Rows are points. Each copy is the shape, with its points in the same order, stretched, turned, moved and blurred by noise. Some copies are also mirrored. Which?

Shape, 7 rows:
-.09	.07
.12	.22
-.15	.08
.01	.22
-.11	.21
-.10	-.91
-.18	.11
Copy 1, 7 rows:
-.14	.06
-.33	.20
-.03	.11
-.26	.21
-.15	.19
.17	-.91
-.04	.16
Copy 1 is: mirrored
Copy 2, 7 rows:
-.08	.18
-.34	.25
-.04	.22
-.26	.28
-.11	.33
.32	-.66
-.01	.26
Copy 2 is: mirrored

Shape, 7 rows:
.18	-.31	.23
.25	-.24	-.15
.39	.07	-.15
.19	.59	-.08
.20	.02	.46
-.19	-.25	-.39
.13	.26	-.40
Copy 1:
.19	-.34	.46
-.21	-.28	.38
-.23	.03	.42
-.08	.45	.12
.39	-.03	.48
-.25	-.44	-.09
-.35	.11	.05
Copy 1 is: mirrored
Copy 2:
.14	-.32	.41
.25	-.35	.04
.44	-.10	.00
.41	.47	-.05
.23	.02	.59
-.15	-.28	-.26
.31	.13	-.31
Copy 2 is: only turned
Copy 3, 7 rows:
.19	-.33	.13
.19	-.19	-.18
.40	.03	-.14
.29	.56	.00
.34	-.14	.36
-.31	-.10	-.35
.16	.38	-.31
Copy 3 is: only turned
Copy 4, 7 rows:
-.21	.43	.02
-.13	.31	-.38
.20	.18	-.32
.34	-.28	-.09
.02	.32	.29
-.47	-.02	-.51
.10	-.17	-.46
Copy 4 is: mirrored

Shape (10 x 6):
.12	.41	.20	-.10	-.39	.33
.34	-.29	.19	-.20	-.02	.20
-.04	-.03	-.35	-.08	-.10	.35
-.19	-.32	.31	-.10	-.29	-.06
.01	.23	.05	-.27	.04	.52
.15	-.07	.22	.12	-.17	-.48
.81	-.07	.12	-.16	.27	.25
.18	-.02	.14	.26	.28	.55
.53	-.16	.46	-.01	-.26	.10
-.06	.15	.36	.01	-.21	-.76
Copy 1 (10 x 6):
.08	.56	.34	.00	-.39	.01
.32	-.08	.31	-.40	-.09	.22
-.07	.21	-.10	-.10	-.02	.44
-.22	-.30	.40	-.27	-.21	-.01
.06	.54	.32	-.17	.00	.33
.09	-.31	.18	.01	-.11	-.45
.81	.16	.23	-.29	.07	.13
.30	.10	.41	.20	.10	.45
.48	-.14	.47	-.25	-.38	-.07
-.17	-.22	.32	-.03	-.07	-.80
Copy 1 is: only turned
Copy 2, 10 rows:
.10	.39	.15	.45	-.29	.13
.14	-.27	.33	.22	.10	-.13
.02	-.12	-.37	.22	-.12	.14
-.28	-.17	.33	-.09	-.27	-.22
-.09	.12	-.03	.55	.08	.20
.12	.20	.30	-.41	-.10	-.29
.57	-.07	.31	.36	.43	-.05
.08	-.06	.19	.20	.22	.52
.36	-.04	.64	.14	-.12	-.13
-.11	.53	.32	-.47	-.12	-.45
Copy 2 is: mirrored
Copy 3:
.08	.46	.04	.08	-.56	.25
.15	-.16	.20	.03	-.10	-.21
-.34	.17	-.10	.22	-.36	-.22
-.22	-.47	.03	-.06	-.31	.35
-.15	.49	.15	.00	-.24	-.04
.21	-.30	-.45	-.02	-.13	.35
.57	.17	.14	.16	.08	-.37
-.07	.33	.25	.56	.16	-.07
.53	-.10	.14	.14	-.28	.16
.15	-.25	-.68	-.29	-.07	.63
Copy 3 is: mirrored

Shape:
-.10	.14	-.15	-.45	.20	-.14	.03	-.09	.18
.41	.21	.06	-.45	-.19	.10	.32	.18	.04
.45	.30	-.22	.20	-.14	.64	-.18	-.65	.10
.48	-.06	-.02	-.28	.20	.14	-.34	.44	-.29
-.23	.39	.45	.06	.33	.45	-.08	-.15	.10
.19	-.04	-.21	-.29	.17	-.21	.10	.11	-.38
.10	-.15	-.25	-.13	.16	-.19	-.13	-.39	.01
.08	.32	-.31	.08	-.22	-.44	-.12	.68	.79
-.04	-.20	-.25	.22	.30	-.06	-.06	.09	.00
.45	-.06	.14	-.03	.50	.05	-.05	.11	.11
.02	-.06	.10	.10	.22	-.48	-.18	-.08	.04
.18	-.26	-.07	-.49	-.29	.51	.06	-.32	-.22
Copy 1, 12 rows:
-.31	.13	-.21	-.23	.18	.00	.16	.00	.13
.34	.33	-.01	-.37	-.14	.00	.47	.19	.38
.39	.21	-.20	.23	-.14	.58	-.10	-.70	.28
.43	.24	-.07	-.24	.14	.24	-.31	.51	-.05
-.13	-.02	.67	-.06	.15	-.05	-.18	-.33	.12
.13	.23	-.26	-.20	.11	.03	.20	.26	-.40
-.07	.19	-.40	.27	.25	.15	.17	-.06	-.10
.12	-.11	-.49	.08	-.21	-.68	-.13	.36	.90
.03	-.32	-.21	.22	.20	-.06	-.20	.06	-.16
.37	.00	.12	.07	.53	.04	.08	.18	.16
-.12	.10	-.03	.42	.32	-.16	.05	.24	-.13
.02	.13	-.07	-.22	-.33	.80	.30	-.03	-.02
Copy 1 is: mirrored
Copy 2 (12 x 9):
.05	.23	.11	-.61	.06	-.23	-.24	.23	.13
.33	.55	.46	-.27	-.09	.24	-.04	.26	.29
.42	.19	-.54	-.13	.00	.57	-.39	-.39	-.08
.35	.04	.57	-.15	.43	.23	-.38	.55	-.08
.47	-.22	-.23	-.71	-.46	.12	-.13	.03	-.28
.03	.31	.46	-.10	.37	-.17	-.15	.34	-.19
-.03	.01	.03	-.24	.26	-.19	-.36	-.09	.14
.31	.24	.00	-.15	-.14	-.29	-.29	.85	.94
.07	-.21	.00	-.06	.32	-.22	-.05	.41	.04
.54	-.24	.23	-.39	.31	.02	-.08	.23	.10
.28	-.16	.20	-.16	-.01	-.53	-.30	.18	.12
-.20	.23	.38	-.27	-.02	.52	-.18	-.27	-.06
Copy 2 is: mirrored

Shape:
-.02	.31	.23	-.27	-.32	-.17	.20	-.15	.27	-.08	.41
-.37	-.26	.16	-.33	.01	-.26	.20	-.20	.23	-.11	.29
-.15	-.13	.10	-.42	-.05	-.26	.49	-.13	.25	-.08	.39
.02	-.21	-.21	.52	.39	-.21	-.14	.09	-.03	.60	-.40
-.18	-.08	-.22	-.47	-.30	-.03	.08	-.12	.15	-.37	.27
-.12	.19	.03	.39	.35	.10	-.39	-.20	-.11	-.04	.56
.12	-.28	.27	.17	.25	.00	-.38	.14	.01	.23	-.42
-.36	-.29	.36	-.32	-.42	-.40	-.01	-.18	-.06	.08	.19
-.27	-.04	-.01	-.08	-.33	-.02	.12	-.28	-.23	.24	.20
.39	.21	.02	.37	.09	.20	.00	.10	-.19	-.08	.71
.26	-.16	.13	.22	.32	.52	.16	-.12	-.15	-.09	.48
-.21	.02	-.01	.02	.40	.02	-.22	.17	-.28	.45	-.55
-.06	.04	.18	.15	.57	-.12	-.07	.25	-.39	.35	-.22
-.17	-.39	-.11	.16	.26	-.30	-.33	.54	-.34	.27	-.23
.31	-.10	-.10	.02	.40	-.34	-.32	-.20	-.43	.34	-.15
-.08	-.13	.04	.45	.33	-.33	-.03	.07	-.40	-.02	-.62
Copy 1, 16 rows:
.02	.01	.03	-.01	-.27	.01	.05	.02	.08	-.02	.51
-.45	-.30	-.04	-.01	.16	-.10	.09	.06	.06	-.03	.47
-.19	-.32	-.06	.00	.07	-.14	.26	.02	.08	-.16	.54
-.06	-.26	-.27	.40	.48	.13	-.17	.72	-.15	.28	-.43
-.27	.03	-.04	-.19	.15	-.21	.17	-.28	.21	.07	.28
-.14	.35	-.19	.55	.42	.21	-.48	.08	-.16	.35	.42
-.09	-.31	.23	.09	.44	.31	-.31	.44	-.05	.24	-.21
-.45	-.33	.30	-.08	-.13	-.35	.01	.18	-.02	.24	.29
-.28	-.12	-.01	.27	-.05	-.26	.09	-.01	-.24	.45	.10
.31	.34	.06	.72	.34	.07	-.20	.04	-.01	.13	.43
.06	-.06	.13	.73	.55	.26	-.11	-.27	-.08	.16	.33
-.10	-.10	-.10	.02	.50	.28	-.01	.52	-.54	.42	-.29
.04	-.08	.03	.23	.57	.21	-.07	.58	-.61	.20	.00
-.23	-.03	.17	.09	.71	-.18	.02	.73	-.13	.33	-.23
.22	-.26	-.20	.15	.57	-.15	-.51	.27	-.40	.34	-.07
-.24	-.04	.04	.23	.49	.00	-.28	.48	-.53	-.09	-.47
Copy 1 is: mirrored
Copy 2 (16 x 11):
.09	.08	.29	-.23	-.21	-.43	-.08	.13	.48	.06	.37
-.35	-.39	.22	-.49	-.10	-.45	-.02	-.09	.34	-.23	.25
-.09	-.37	.14	-.50	-.10	-.47	.22	.08	.33	-.19	.51
.21	-.85	-.35	.22	-.01	-.02	-.28	-.39	-.31	.41	-.34
-.29	.16	-.13	-.65	-.31	-.40	-.10	.23	.30	-.28	.15
-.33	-.01	-.03	.35	-.14	-.03	-.74	-.26	-.10	.02	.37
.10	-.50	.25	.06	.04	.25	-.30	-.24	-.18	.12	-.56
-.31	-.24	.48	-.65	-.50	-.41	-.07	-.28	.29	.12	-.05
-.27	-.05	-.07	-.40	-.46	-.19	.00	-.31	.21	.31	.15
.05	.06	-.06	.41	-.46	.17	-.34	.16	-.23	.05	.66
-.14	-.17	-.13	.24	-.19	.45	-.02	-.07	-.08	-.26	.55
-.05	-.36	-.11	-.14	.37	.00	-.18	-.37	-.40	.44	-.42
-.03	-.44	.15	.07	.30	-.03	-.16	-.31	-.64	.34	-.01
-.25	-.59	.01	-.22	-.11	-.10	-.39	-.01	-.72	.33	-.34
.33	-.32	-.09	-.27	-.08	-.01	-.48	-.61	-.54	.09	-.07
-.04	-.42	.00	.21	-.13	-.32	-.02	-.45	-.65	.05	-.55
Copy 2 is: only turned
Copy 3, 16 rows:
-.06	.17	.26	.10	.07	.00	.23	-.36	.21	.21	.55
-.48	-.37	.15	-.10	.19	-.21	.21	-.28	.11	.10	.30
-.36	-.21	.01	-.06	.29	-.15	.41	-.19	.31	.29	.41
.18	-.33	-.33	.34	-.36	-.32	-.46	.20	-.06	.40	-.32
-.38	-.03	-.14	-.24	.01	.01	.26	-.28	.16	-.16	.46
.57	-.31	.28	-.07	-.24	-.43	-.07	-.19	-.27	.00	.24
.02	-.27	.16	.33	-.08	-.01	-.52	.25	-.13	-.02	-.25
-.74	-.36	.28	.21	-.15	.01	.09	-.16	-.12	.07	.48
-.24	-.21	-.03	.03	-.38	.12	.33	-.04	-.19	.25	.29
.83	-.19	.04	.14	-.17	-.21	.28	.12	.06	.04	.46
.59	-.45	.07	-.07	.12	.02	.48	.20	-.05	.05	.08
-.04	-.02	.02	-.01	-.23	-.17	-.42	.54	-.25	.27	-.35
.21	-.20	.13	.07	-.06	-.42	-.28	.67	-.24	.35	-.16
-.21	-.46	-.13	.17	-.42	-.47	-.43	.59	-.03	-.03	-.06
.24	-.25	-.31	.14	-.14	-.15	-.57	.34	-.45	.28	.23
-.09	-.12	-.17	.37	-.03	-.55	-.27	.40	-.48	.01	-.29
Copy 3 is: mirrored
Copy 4:
-.14	.16	.21	.46	-.01	.02	-.14	.09	-.02	-.12	.65
-.18	-.28	.56	.07	.21	.04	.08	-.05	-.20	-.10	.46
-.10	-.09	.51	.35	.17	.20	.07	-.01	-.22	.03	.46
-.04	-.36	.05	.18	.12	-.63	-.07	-.14	.27	.66	-.43
-.18	-.16	.19	.22	.00	.33	-.15	-.02	-.35	-.43	.15
.09	-.22	-.49	-.07	.60	-.36	-.09	.06	.02	-.12	.40
.12	-.22	.17	-.29	-.13	-.27	-.04	.07	.47	.30	-.25
-.07	-.25	.52	-.10	-.33	-.18	-.08	.07	-.38	.02	.57
-.18	-.18	.01	.05	-.13	-.05	-.13	-.30	-.38	.25	.36
.45	-.08	-.68	.36	.30	-.02	-.08	.24	.01	.05	.43
.47	-.21	-.38	.02	.41	.28	.08	-.14	.18	.15	.31
-.28	-.06	.04	-.34	.09	-.23	-.03	.11	.12	.60	-.47
.00	.00	-.02	-.27	.25	-.31	.17	.35	.08	.66	-.25
.01	-.52	.10	-.17	-.08	-.33	.00	.51	-.16	.46	-.49
.34	.11	.04	-.16	.20	-.51	-.28	-.07	-.18	.39	-.32
.07	-.11	-.01	-.13	-.09	-.51	.49	.06	.07	.34	-.52
Copy 4 is: mirrored

Shape:
.12	-.34	.03	-.18	.09	-.36	-.41	.11	.13	.18	.27	.56
.08	.12	.03	.32	-.53	.01	-.01	-.45	.08	-.28	-.01	.14
-.05	.32	.43	-.06	.38	.07	.45	-.21	.23	-.17	.02	.37
.12	.34	.05	-.24	.18	-.38	.42	-.44	-.10	.12	-.07	-.23
-.05	.03	-.18	.31	.15	-.19	-.19	-.12	.00	-.29	-.31	-.10
-.40	-.15	-.33	-.05	-.32	.12	-.04	.06	-.39	-.01	-.26	.11
.23	.21	-.22	.21	.08	.26	-.20	.40	.02	.35	-.08	.39
.16	-.37	.00	-.27	-.14	.05	.04	.41	-.53	.29	-.32	-.15
-.08	.19	.01	.13	.00	-.56	-.26	.36	-.59	-.48	.12	.46
-.29	-.43	.34	.33	.24	-.23	.09	-.06	.04	-.02	-.14	-.14
.19	-.16	-.39	.09	.17	.27	.47	.31	.07	.01	-.03	.20
-.23	-.09	-.20	-.31	.15	-.41	-.27	-.49	.22	.17	.55	.25
.06	.01	-.35	-.41	.33	-.32	-.19	.13	-.06	.02	-.25	-.36
.04	-.29	.23	-.49	-.27	-.08	-.14	.22	-.38	-.42	.53	.08
-.36	.12	.48	.46	-.47	-.18	-.36	-.03	-.59	-.31	.61	.35
.42	-.45	.17	.21	.32	.23	-.21	-.30	-.63	.22	-.21	.09
Copy 1:
-.27	-.22	-.08	-.35	.42	-.38	-.43	-.20	.07	-.11	-.45	.59
.09	-.08	-.53	.27	-.19	.19	-.07	-.51	.29	-.28	.16	.27
-.07	.08	-.13	-.25	.28	.20	.25	.01	.73	.22	.15	.11
-.01	.07	-.60	-.35	-.07	-.25	.12	-.16	.06	.45	.22	-.17
.04	-.33	-.53	.13	.12	.10	-.02	-.02	.05	-.12	-.35	-.17
-.18	-.05	-.38	-.25	-.07	.49	-.03	-.16	-.46	-.36	-.18	.17
-.44	.28	-.03	.22	.12	-.17	-.02	.38	-.04	-.29	-.30	.35
-.03	.00	.09	-.31	-.22	-.01	.16	-.05	-.80	.16	-.40	.30
.04	-.76	-.44	-.26	.21	-.17	-.06	.38	-.12	-.31	.03	.64
-.21	-.52	.04	-.12	.17	.17	.10	-.44	.04	.26	-.31	-.23
-.09	.35	.09	-.20	.10	-.10	.42	.08	.02	-.52	-.22	-.16
-.25	-.07	-.52	-.55	.56	-.23	-.66	-.49	.18	-.04	.04	.03
.15	-.07	-.43	-.47	-.01	-.14	-.26	.23	-.27	.20	-.47	-.28
.48	-.33	.18	-.59	.08	.09	-.36	-.17	-.23	-.12	.18	.50
-.15	-.83	-.12	.15	.29	.24	-.35	-.29	-.15	-.20	.62	.74
.07	.04	-.21	.26	.58	-.05	.26	-.43	-.61	.28	-.36	.43
Copy 1 is: mirrored
Copy 2:
-.01	-.58	-.06	.06	-.04	-.02	-.06	-.07	-.19	.11	.09	.64
-.07	.33	.11	.23	-.54	.11	.05	-.40	.16	.12	-.13	-.08
-.04	.43	.36	-.13	.24	-.22	.01	-.54	.02	-.11	.25	.17
-.05	.05	.17	-.06	.21	-.51	.42	-.24	.05	.31	-.04	-.32
-.16	.09	-.16	.22	-.12	-.13	.21	.11	.26	-.31	-.09	-.07
-.06	.15	-.21	.05	-.25	.27	.46	.08	-.39	-.06	-.15	-.07
.42	.13	-.10	.43	.17	.36	-.01	.12	.00	.18	.10	.28
.33	-.25	.21	-.02	.09	.34	.21	.32	-.36	.04	-.24	-.20
.04	-.05	.06	.46	-.28	-.47	-.13	.21	-.60	-.33	.30	.16
-.55	-.24	.17	.00	.32	.07	.05	-.17	-.10	-.31	-.27	-.10
.51	.16	-.25	.04	.35	.27	.05	-.22	-.13	-.26	-.27	.06
-.22	-.46	-.41	-.20	-.17	-.25	.31	-.43	-.15	.38	.32	.27
.16	-.24	-.26	-.21	.13	-.21	.38	.38	.13	.04	.02	-.29
.12	-.16	.07	-.33	-.45	-.04	-.35	-.08	-.55	.02	.33	-.23
-.44	.13	.19	.51	-.62	-.02	-.41	-.32	-.68	.01	.46	-.12
.17	-.56	.48	.37	.11	.45	.37	-.07	-.03	-.26	.17	-.19
Copy 2 is: mirrored
Copy 3:
.05	-.05	.17	-.22	.07	-.40	-.55	-.25	.28	.30	-.07	.24
-.14	.17	-.19	.23	-.53	.05	-.14	-.34	-.32	-.12	.00	.14
.06	.13	.20	.29	.10	.20	.41	-.31	.52	-.04	.17	.41
.07	.40	.24	.15	-.05	-.55	.38	-.64	.16	-.11	.40	-.04
-.13	.14	-.27	.27	-.02	-.37	-.06	-.18	.07	-.20	-.27	-.30
-.49	.09	.06	-.14	-.02	-.53	.19	.03	-.42	.03	-.39	.08
.40	.05	-.37	-.13	.13	-.29	.18	.12	-.04	.53	-.17	.29
.21	-.12	.49	-.43	.03	-.68	.28	.10	-.38	.20	-.22	-.27
-.04	.33	.09	.15	.01	-.53	-.48	.60	.14	-.40	-.03	.25
-.12	-.22	.40	.53	.16	-.16	-.01	-.31	.05	.06	-.14	-.41
.17	-.40	-.15	-.02	.07	-.50	.56	-.11	-.09	.06	-.02	.32
-.44	.23	-.01	-.11	.21	-.38	-.46	-.75	.21	.17	.31	.25
.01	.22	-.04	-.34	.24	-.73	.16	-.22	.24	-.08	-.05	-.53
-.19	-.11	.40	-.52	.13	-.11	-.37	.10	-.19	-.38	.31	.02
-.33	.31	.18	.35	.06	.19	-.71	.47	-.47	-.16	.22	.26
.51	-.07	.37	.16	.35	-.24	-.04	-.39	-.42	.07	-.58	-.03
Copy 3 is: only turned
